Rows are points. Each copy is the shape, with its points in the same order, turned, moved and blurred by noise. Say if it was mirrored as well.

Shape (5 x 2):
[[ 0.44 -0.03]
 [-0.27 -0.04]
 [-0.11  0.11]
 [ 0.71 -0.25]
 [-0.41  0.40]]
Copy 1 (5 x 2):
[[-0.06 -0.25]
 [ 0.09  0.42]
 [ 0.14  0.20]
 [-0.31 -0.50]
 [ 0.55  0.41]]
Copy 1 is: only turned
Copy 2, 5 rows:
[[-0.23 -0.44]
 [ 0.16  0.18]
 [-0.04  0.13]
 [-0.13 -0.78]
 [-0.14  0.53]]
Copy 2 is: mirrored
Copy 3 (5 x 2):
[[ 0.07 -0.30]
 [-0.22  0.33]
 [-0.04  0.25]
 [-0.06 -0.60]
 [ 0.01  0.75]]
Copy 3 is: only turned

Shape (10 x 4):
[[ 0.34 -0.31  0.02 -0.44]
 [ 0.20  0.91 -0.42  0.30]
 [ 0.49  0.03  0.66  0.58]
 [-0.02  0.45 -0.07 -0.07]
 [ 0.02  0.30 -0.08  0.04]
 [-0.16 -0.02 -0.06  0.14]
 [ 0.00  0.00  0.00 -0.38]
 [-0.40  0.11  0.23  0.15]
 [-0.52  0.46 -0.51 -0.11]
 [ 0.09 -0.28  0.08  0.75]]
Copy 1 (10 x 4):
[[ 0.23  0.38  0.50 -0.44]
 [ 0.33 -0.56 -0.26  0.53]
 [-0.05  0.02  1.01  0.59]
 [ 0.18  0.05 -0.11  0.28]
 [ 0.06 -0.07 -0.02  0.16]
 [-0.22  0.01  0.06 -0.08]
 [ 0.12  0.44  0.07 -0.18]
 [-0.44  0.26  0.09  0.27]
 [-0.14 -0.06 -0.61 -0.03]
 [-0.46 -0.39  0.70  0.17]]
Copy 1 is: only turned
Copy 2:
[[-0.30  0.41  0.20  0.23]
 [ 0.44  0.28 -0.50 -0.80]
 [ 0.05 -0.26  0.76 -0.48]
 [-0.08  0.11 -0.32 -0.40]
 [ 0.02  0.05 -0.24 -0.33]
 [ 0.00 -0.15 -0.19 -0.04]
 [-0.40  0.22 -0.24  0.05]
 [-0.23 -0.50 -0.26 -0.10]
 [-0.13 -0.01 -0.85 -0.02]
 [ 0.47 -0.44  0.38  0.08]]
Copy 2 is: mirrored

Shape:
[[ 0.35 -0.67 -0.06 -0.54  0.51 -0.53]
 [-0.02 -0.16 -0.11  0.31  0.16  0.03]
 [ 0.59  0.21  0.23  0.33  0.05  0.29]
 [-0.20  0.12 -0.11  0.41 -0.02 -0.35]
 [-0.17  0.20 -0.47  0.32 -0.91 -0.27]
 [-0.35 -0.07  0.54 -0.28 -0.06 -0.08]
 [-0.18 -0.14 -0.20  0.22  0.12  0.53]
 [-0.43  0.21  0.04  0.26 -0.18  0.00]
 [ 0.02  0.39  0.01 -0.19  0.38  0.73]]
Copy 1:
[[-0.22  0.00  0.02 -1.24  0.57  0.01]
 [-0.12 -0.21  0.51 -0.12  0.04  0.16]
 [ 0.37 -0.39  0.02  0.04  0.01  0.61]
 [ 0.24  0.08  0.78 -0.05  0.13 -0.02]
 [ 0.11  0.53  0.59  0.64  0.61  0.02]
 [ 0.32 -0.17 -0.05 -0.30  0.00 -0.65]
 [-0.35 -0.34  0.14  0.19 -0.10  0.07]
 [ 0.13  0.08  0.46  0.18 -0.13 -0.25]
 [-0.18 -0.19 -0.30  0.04 -0.53  0.20]]
Copy 1 is: only turned
Copy 2:
[[-0.30 -0.21  0.22 -0.61 -0.11 -1.03]
 [-0.09 -0.12 -0.13  0.16 -0.23 -0.18]
 [-0.03  0.69 -0.42  0.15 -0.28 -0.32]
 [-0.02 -0.29 -0.51  0.13  0.01 -0.14]
 [ 0.87 -0.22 -0.61  0.09  0.19  0.10]
 [-0.27 -0.02 -0.35 -0.66 -0.15  0.21]
 [-0.03  0.10  0.13  0.26 -0.38  0.24]
 [ 0.12 -0.22 -0.49  0.01 -0.02  0.40]
 [-0.42  0.64  0.22  0.23  0.09  0.25]]
Copy 2 is: only turned
Copy 3, 9 rows:
[[-0.39 -0.77 -0.60 -0.32 -0.14  0.59]
 [-0.16  0.00 -0.25  0.10  0.00 -0.27]
 [-0.21 -0.68  0.27  0.17  0.04 -0.64]
 [-0.27  0.14 -0.13 -0.02  0.52 -0.19]
 [-0.39  0.54  0.41 -0.58  0.63 -0.33]
 [-0.49 -0.08  0.36  0.34  0.03  0.37]
 [ 0.08  0.16 -0.10  0.14 -0.36 -0.33]
 [-0.14  0.46  0.20  0.22  0.31 -0.21]
 [ 0.44 -0.31  0.37  0.34 -0.28 -0.26]]
Copy 3 is: only turned

Shape (14 x 8):
[[-0.11  0.36  0.30  0.66  0.75 -0.14  0.06 -0.12]
 [ 0.00  0.21  0.01 -0.25  0.15  0.24  0.43 -0.08]
 [-0.47 -0.34  0.12  0.25 -0.12 -0.50 -0.42 -0.17]
 [ 0.49 -0.24 -0.20  0.07 -0.07 -0.23 -0.19 -0.20]
 [ 0.19  0.41  0.01 -0.09  0.38 -0.31  0.24  0.26]
 [ 0.36  0.17 -0.64  0.55  0.15  0.31  0.45 -0.71]
 [ 0.16  0.35  0.01 -0.12  0.13 -0.17 -0.02  0.41]
 [-0.21  0.39  0.03  0.52  0.02 -0.58 -0.50  0.25]
 [-0.58 -0.44 -0.43  0.06  0.43 -0.56 -0.50  0.29]
 [ 0.26 -0.22  0.26  0.16  0.45  0.57  0.22  0.07]
 [-0.36 -0.24  0.24 -0.14 -0.34 -0.22 -0.32 -0.63]
 [-0.43  0.24 -0.55  0.24 -0.42 -0.33  0.34 -0.02]
 [ 0.18 -0.47 -0.53  0.17 -0.07 -0.34  0.36  0.14]
 [ 0.38  0.65 -0.03 -0.09  0.53  0.29 -0.20  0.16]]
Copy 1:
[[ 0.29  0.30 -0.11 -0.39  0.47  0.71 -0.39 -0.41]
 [ 0.25 -0.52 -0.05 -0.43 -0.05 -0.02 -0.34 -0.14]
 [ 0.04  0.22  0.01  0.19  0.12  0.35  0.67 -0.08]
 [-0.17 -0.15 -0.27 -0.27  0.44 -0.10  0.20  0.42]
 [ 0.15 -0.49 -0.02 -0.04  0.39  0.44 -0.52  0.06]
 [ 0.47 -0.08 -0.52 -1.25  0.17  0.19 -0.06  0.37]
 [-0.06 -0.31  0.01  0.13  0.14  0.26 -0.46  0.18]
 [-0.02  0.38  0.15  0.24  0.23  0.76 -0.06  0.32]
 [-0.22 -0.06 -0.66  0.42 -0.01  0.76  0.48 -0.05]
 [ 0.07 -0.01 -0.49 -0.41  0.11 -0.31 -0.49 -0.39]
 [-0.06 -0.04  0.36 -0.24 -0.04  0.00  0.78 -0.13]
 [ 0.69 -0.29 -0.08 -0.09 -0.25  0.49  0.27  0.55]
 [ 0.44 -0.38 -0.69 -0.01  0.28  0.03  0.21  0.42]
 [-0.38 -0.18 -0.05 -0.46  0.08  0.35 -0.85  0.07]]
Copy 1 is: only turned
Copy 2 (14 x 8):
[[ 0.14  0.05 -0.72  0.29 -0.26  0.44 -0.68 -0.14]
 [ 0.49  0.08  0.17 -0.39 -0.20  0.14 -0.34  0.02]
 [-0.26 -0.37  0.13  0.74 -0.07 -0.05 -0.12  0.03]
 [-0.32 -0.37 -0.10 -0.26 -0.08 -0.34 -0.06 -0.16]
 [ 0.33  0.20 -0.40 -0.22 -0.26 -0.02 -0.09  0.31]
 [-0.29 -0.46 -0.05 -0.86 -0.17  0.54 -0.79 -0.11]
 [ 0.18  0.37 -0.27 -0.13 -0.01 -0.08  0.05  0.21]
 [-0.47  0.32 -0.45  0.54 -0.04  0.13 -0.06  0.22]
 [ 0.01 -0.49 -0.20  0.65  0.57 -0.13 -0.18  0.58]
 [ 0.53 -0.15 -0.17 -0.28  0.09  0.19 -0.30 -0.63]
 [-0.29 -0.27  0.64  0.45 -0.33 -0.28 -0.32 -0.18]
 [-0.30 -0.08  0.35 -0.06 -0.16  0.59  0.02  0.61]
 [-0.06 -0.70 -0.02 -0.31  0.04  0.19  0.26  0.28]
 [ 0.22  0.59 -0.39 -0.45  0.11 -0.12 -0.53 -0.11]]
Copy 2 is: mirrored
Copy 3 (14 x 8):
[[ 0.90  0.23 -0.02 -0.06 -0.16 -0.37  0.45 -0.47]
 [ 0.21 -0.32  0.13  0.18 -0.31 -0.30  0.15  0.31]
 [ 0.00  0.46 -0.21  0.03  0.73 -0.24  0.02 -0.22]
 [ 0.01 -0.14  0.12  0.08  0.33  0.42  0.26 -0.18]
 [ 0.43 -0.26  0.03  0.32 -0.34 -0.09 -0.17 -0.35]
 [ 0.07 -0.48  0.64 -0.71 -0.14  0.02  0.69 -0.02]
 [ 0.28 -0.01 -0.01  0.31 -0.33  0.07 -0.26 -0.21]
 [ 0.44  0.54 -0.05 -0.16  0.12  0.00 -0.34 -0.59]
 [-0.28  0.24 -0.81  0.01  0.29 -0.37  0.07 -0.67]
 [ 0.24  0.12  0.05  0.36 -0.37 -0.08  0.79  0.14]
 [ 0.09  0.19 -0.15 -0.01  0.84 -0.15  0.02  0.44]
 [-0.30 -0.10  0.51 -0.30  0.07 -0.50 -0.34 -0.19]
 [-0.46 -0.28  0.39  0.21  0.20 -0.13  0.24 -0.50]
 [ 0.58 -0.19 -0.25 -0.02 -0.68  0.33  0.04 -0.04]]
Copy 3 is: only turned

Shape:
[[ 0.01  0.07 -0.55  0.54  0.14 -0.40  0.15  0.00  0.06]
 [ 0.12  0.35 -0.03 -0.01 -0.24 -0.33  0.24 -0.08 -0.36]
 [ 0.27  0.33 -0.35  0.45 -0.44  0.30  0.22 -0.46  0.41]
 [ 0.84 -0.19  0.52 -0.32  0.63 -0.45  0.09  0.60 -0.01]
 [-0.06 -0.28  0.05 -0.24  0.30 -0.21  0.12 -0.01 -0.51]
 [ 0.30 -0.73 -0.36 -0.08 -0.51  0.41  0.50 -0.06  0.00]
 [ 0.40 -0.46 -0.25  0.01  0.19  0.55 -0.22 -0.07  0.53]
 [-0.78  0.58  0.76 -0.03 -0.35  0.40  0.12 -0.12 -0.04]
 [-0.15 -0.21  0.14 -0.33  0.52 -0.30 -0.47  0.48 -0.10]
 [ 0.30 -0.33  0.01  0.34  0.03  0.11 -0.04 -0.18 -0.17]
 [ 0.33  0.26 -0.06  0.02  0.37 -0.18 -0.08 -0.46 -0.08]
 [ 0.40 -0.70 -0.03 -0.30  0.06 -0.39  0.06  0.02  0.29]
 [ 0.63  0.08  0.25 -0.32  0.03  0.13 -0.20  0.36 -0.24]
 [ 0.54  0.18 -0.42  0.08  0.33  0.26  0.32 -0.35  0.05]]
Copy 1, 14 rows:
[[ 0.19 -0.01  0.11  0.19  0.19 -0.60  0.41  0.32 -0.25]
 [ 0.13 -0.51 -0.01 -0.13  0.11  0.15  0.23  0.38 -0.22]
 [ 0.25  0.18  0.27  0.09 -0.13 -0.06  0.46  0.94  0.41]
 [-0.51  0.14  0.14 -0.86  0.94  0.09 -0.19 -0.15 -0.41]
 [-0.17 -0.16 -0.17 -0.14  0.12  0.19  0.23 -0.39 -0.30]
 [ 0.28  0.23  0.49 -0.57 -0.35  0.17  0.78 -0.11  0.36]
 [ 0.01  0.94  0.38 -0.11  0.20  0.17  0.30  0.08  0.33]
 [-0.02 -0.33 -0.34  0.09 -0.69  0.37 -0.76  0.38  0.37]
 [ 0.02  0.21 -0.03  0.00  0.53  0.09 -0.41 -0.55 -0.38]
 [-0.31  0.08  0.37  0.04  0.09  0.05  0.40  0.04  0.14]
 [-0.21  0.06 -0.23  0.17  0.48  0.19  0.34  0.40 -0.09]
 [ 0.16  0.22  0.12 -0.53  0.63 -0.05  0.38 -0.37  0.29]
 [-0.13  0.09  0.41 -0.41  0.40  0.61 -0.12  0.11 -0.27]
 [-0.13  0.43 -0.03 -0.14  0.14  0.13  0.67  0.63 -0.18]]
Copy 1 is: mirrored
Copy 2:
[[-0.27 -0.07 -0.35  0.68  0.38 -0.27  0.18  0.49 -0.06]
 [-0.15 -0.37  0.02  0.00  0.39 -0.06 -0.19  0.32 -0.30]
 [-1.01 -0.02  0.25  0.24 -0.11 -0.36  0.08  0.48 -0.03]
 [ 1.07  0.42  0.04  0.02 -0.16  0.13  0.21  0.56 -0.41]
 [ 0.23 -0.05 -0.51 -0.24  0.40  0.18  0.16  0.23 -0.09]
 [-0.63 -0.23 -0.45 -0.29 -0.54  0.02  0.69  0.27 -0.39]
 [-0.32  0.57 -0.25 -0.01 -0.60 -0.28  0.47  0.31  0.25]
 [-0.56  0.00  0.69 -0.42  0.58  0.23 -0.16 -0.67  0.08]
 [ 0.72  0.21 -0.42  0.11  0.12 -0.03  0.03 -0.16  0.25]
 [-0.32  0.31 -0.44  0.04 -0.02  0.12  0.03  0.27 -0.25]
 [-0.12  0.21 -0.11 -0.04  0.30 -0.08 -0.25  0.71  0.20]
 [ 0.26 -0.08 -0.38  0.14 -0.48  0.27  0.42  0.45  0.06]
 [ 0.32  0.28 -0.06 -0.33 -0.21 -0.30 -0.17  0.16 -0.43]
 [-0.37  0.32 -0.11 -0.17  0.12 -0.42  0.28  0.88 -0.02]]
Copy 2 is: mirrored
Copy 3 (14 x 9):
[[-0.41 -0.01 -0.07  0.23  0.20 -0.44 -0.04  0.37  0.17]
 [ 0.25  0.06 -0.21  0.10  0.28  0.20  0.16  0.42 -0.19]
 [-0.04  0.11 -0.02  0.93  0.32  0.04  0.25  0.14  0.51]
 [-0.45  0.27 -0.72  0.15 -0.09  0.34 -0.51 -0.16 -1.04]
 [ 0.01  0.20  0.12 -0.28 -0.11  0.05  0.07  0.03 -0.49]
 [-0.16  0.81 -0.29  0.35 -0.34  0.18  0.70 -0.25  0.43]
 [-0.51  0.45  0.01  0.48 -0.10  0.21 -0.23 -0.72  0.32]
 [ 0.98 -0.87  0.18  0.30 -0.30  0.38  0.26 -0.08 -0.04]
 [-0.12  0.07 -0.08 -0.47 -0.24  0.09 -0.73 -0.37 -0.37]
 [-0.42  0.27  0.17  0.31 -0.30  0.29  0.12  0.15  0.00]
 [-0.10  0.08  0.32  0.32  0.49  0.15 -0.07  0.10 -0.38]
 [-0.14  0.81 -0.26  0.23 -0.27 -0.12 -0.22 -0.24 -0.33]
 [-0.11  0.29 -0.42 -0.01  0.10  0.81 -0.19 -0.11 -0.32]
 [-0.46  0.13  0.00  0.44  0.59  0.13  0.36 -0.13  0.02]]
Copy 3 is: only turned
Copy 4 (14 x 9):
[[ 0.58 -0.01  0.02  0.45  0.07  0.04  0.25  0.09 -0.22]
 [ 0.13  0.39  0.34 -0.02 -0.07 -0.07 -0.14  0.09  0.01]
 [-0.30 -0.12  0.18  0.93 -0.34  0.24  0.01  0.21  0.11]
 [ 0.15 -0.06  0.05 -1.03 -0.21  0.39  0.19 -0.68 -0.31]
 [ 0.07  0.29 -0.11 -0.32  0.56 -0.10  0.05 -0.26  0.01]
 [-0.71  0.18  0.00  0.36  0.53  0.67  0.11  0.06 -0.35]
 [-0.33 -0.64 -0.26  0.24  0.19  0.71  0.19 -0.19  0.22]
 [-0.66 -0.10 -0.15 -0.16 -0.03 -0.96 -0.45  0.53  0.21]
 [ 0.45 -0.38 -0.24 -0.79  0.47 -0.01 -0.07 -0.08  0.14]
 [-0.19 -0.15  0.28  0.20  0.35  0.11  0.34 -0.28  0.06]
 [ 0.21  0.05 -0.02  0.16 -0.10  0.01  0.00 -0.48  0.42]
 [-0.08 -0.15 -0.01 -0.22  0.39  0.62 -0.21 -0.52 -0.38]
 [-0.18  0.04  0.29 -0.71 -0.04  0.43  0.10 -0.11  0.22]
 [-0.08  0.20 -0.26  0.43 -0.23  0.44  0.41 -0.28  0.27]]
Copy 4 is: only turned

Shape (14 x 11):
[[ 0.22  0.06  0.14 -0.15  0.02  0.27  0.04 -0.37 -0.06  0.22 -0.16]
 [ 0.10  0.27  0.01 -0.25  0.02 -0.01 -1.29 -0.21 -0.02  0.33 -0.21]
 [-0.28  0.04 -0.09 -0.29 -0.06 -0.32  0.22 -0.26  0.66 -0.03 -0.02]
 [-0.26  0.31  0.23  0.03 -0.81  0.07  0.49  0.70 -0.11  0.09 -0.11]
 [ 0.27 -0.21 -0.46 -0.36  0.05 -0.26  0.28 -0.20 -0.11  0.04  1.39]
 [-0.20 -0.05 -0.07 -0.11 -0.15 -0.22  0.00 -0.19 -0.19 -0.23 -0.17]
 [-0.19  0.45 -0.10  0.20  0.29  0.21  0.38 -0.44 -0.04  0.03 -0.24]
 [-0.38  0.02  0.05 -0.37 -0.01  0.15  0.38 -0.25 -0.17 -0.11  0.35]
 [ 0.14 -0.06  0.10  0.60  0.34  0.17 -0.79 -0.18  0.10  0.11 -0.22]
 [-0.24  0.12 -0.36 -0.10  0.23  0.17  0.02  0.92 -0.20 -0.10 -0.29]
 [ 0.28  0.26  0.05 -0.16 -0.07 -0.53  0.43  0.42 -0.11 -0.11 -0.17]
 [-0.01  0.11 -0.27  0.03 -1.19  0.15  0.14 -0.44  0.21  0.21 -0.15]
 [ 0.10 -0.25  0.06 -0.38 -0.10  0.24  0.44 -0.33 -0.27  0.26  0.05]
 [ 0.12 -0.21 -0.28  0.09  0.27 -1.14  0.48 -0.38  0.03  0.76  0.47]]
Copy 1, 14 rows:
[[-0.01 -0.06 -0.06 -0.23  0.27 -0.30 -0.24 -0.18 -0.04 -0.47 -0.20]
 [ 0.37  0.01  0.46 -0.20  1.16 -0.18  0.17 -0.13 -0.37  0.11 -0.58]
 [-0.14  0.64  0.04 -0.42  0.02 -0.02 -0.06 -0.39 -0.28  0.10  0.32]
 [-0.12 -0.18 -0.54 -0.22 -0.47 -0.69  0.18  0.41 -0.32  0.34  0.13]
 [-0.28  0.42  0.05  0.01  0.01  0.69 -0.64  0.29  0.81  0.39  0.00]
 [-0.13  0.09  0.07  0.15  0.08 -0.25  0.11 -0.40 -0.08  0.09  0.07]
 [-0.25 -0.21  0.14 -0.23 -0.14 -0.24 -0.56 -0.45 -0.44 -0.28 -0.01]
 [-0.17  0.32  0.23 -0.04 -0.20 -0.40 -0.50 -0.01  0.22  0.00  0.16]
 [ 0.60 -0.44  0.30  0.07  0.50  0.23  0.06 -0.27 -0.53 -0.38 -0.26]
 [ 0.15  0.20 -0.10  0.35 -0.44 -0.27 -0.04  0.18 -0.77  0.26 -0.61]
 [-0.11  0.13 -0.85  0.11 -0.11 -0.20 -0.17 -0.26 -0.24  0.32 -0.13]
 [-0.74 -0.23  0.00 -0.62  0.11 -0.29  0.59  0.18 -0.01 -0.19  0.27]
 [-0.14  0.16 -0.10 -0.14 -0.12 -0.40 -0.20 -0.08  0.42 -0.44 -0.17]
 [ 0.09  0.11 -0.43 -0.68 -0.12  0.68 -0.32 -0.86  0.57  0.48 -0.18]]
Copy 1 is: mirrored
Copy 2 (14 x 11):
[[-0.02  0.24 -0.03 -0.11 -0.16  0.16 -0.01  0.18 -0.50  0.06 -0.01]
 [-0.15  0.84 -0.04  0.28  0.12  1.03 -0.21 -0.15 -0.01  0.07  0.15]
 [ 0.26 -0.40 -0.19  0.35 -0.27  0.02 -0.54 -0.25 -0.15 -0.04  0.02]
 [-0.44 -0.34  0.78  0.01 -0.14 -0.18 -0.04 -0.03  0.03 -0.91 -0.31]
 [ 0.81 -0.23 -0.47  0.03  0.28 -0.17  0.85 -0.69  0.30 -0.14 -0.20]
 [-0.10  0.00  0.27  0.04  0.30 -0.08 -0.19 -0.16 -0.33 -0.01  0.22]
 [-0.46 -0.11 -0.23  0.04  0.01 -0.25  0.00  0.31 -0.36  0.25 -0.21]
 [ 0.01 -0.21  0.06 -0.09 -0.09 -0.21  0.18 -0.50 -0.29  0.17 -0.25]
 [-0.17  0.88 -0.06  0.58  0.01  0.16 -0.09  0.42 -0.07  0.16  0.21]
 [-0.47 -0.30  0.77  0.11  0.05  0.12  0.05  0.34  0.55  0.27  0.11]
 [ 0.12 -0.40  0.31 -0.17  0.42 -0.12 -0.27  0.37  0.16 -0.34 -0.14]
 [-0.27 -0.21 -0.01  0.31 -0.25  0.22  0.06 -0.15 -0.83 -0.97  0.30]
 [ 0.19  0.03  0.13 -0.51 -0.27 -0.16  0.26 -0.13 -0.43 -0.03  0.10]
 [ 0.42 -0.06 -0.97 -0.35  0.29 -0.50 -0.25 -0.16  0.53 -0.32  0.27]]
Copy 2 is: only turned
Copy 3, 14 rows:
[[ 0.04  0.35 -0.15 -0.02 -0.08  0.24  0.03  0.19  0.44 -0.33  0.19]
 [-0.10  0.60 -0.22 -0.20  0.40 -0.74  0.50  0.23 -0.02 -0.09 -0.25]
 [-0.02  0.33  0.68  0.36 -0.11  0.06 -0.16 -0.09  0.27  0.20  0.28]
 [ 0.07 -0.15  0.39 -0.04 -0.78  0.67  0.38  0.40 -0.45 -0.11 -0.17]
 [ 0.26  0.26 -0.19  1.23  0.39  0.49 -0.65  0.11 -0.47 -0.17  0.24]
 [-0.30  0.39  0.24  0.18  0.04  0.43  0.22 -0.09  0.05 -0.05 -0.13]
 [-0.06 -0.05  0.35 -0.02  0.00  0.35  0.14 -0.12  0.47 -0.69  0.18]
 [ 0.32  0.24  0.25  0.15  0.19  0.72 -0.09 -0.08 -0.03 -0.16  0.14]
 [-0.28  0.06 -0.28 -0.21 -0.01 -0.57 -0.11 -0.16  0.35 -0.42 -0.50]
 [-0.56 -0.40  0.11 -0.44 -0.06  0.33  0.09  0.12 -0.56  0.08  0.21]
 [-0.41 -0.23 -0.01  0.44 -0.36  0.39  0.45  0.22 -0.08  0.22  0.19]
 [-0.06  0.95  0.48  0.30 -0.72  0.25  0.03  0.53 -0.01 -0.59 -0.16]
 [ 0.24  0.35 -0.16  0.13 -0.05  0.70 -0.15  0.36  0.32 -0.23  0.19]
 [-0.31 -0.18  0.36  1.35  0.50  0.19 -0.23  0.73  0.42  0.02 -0.06]]
Copy 3 is: only turned
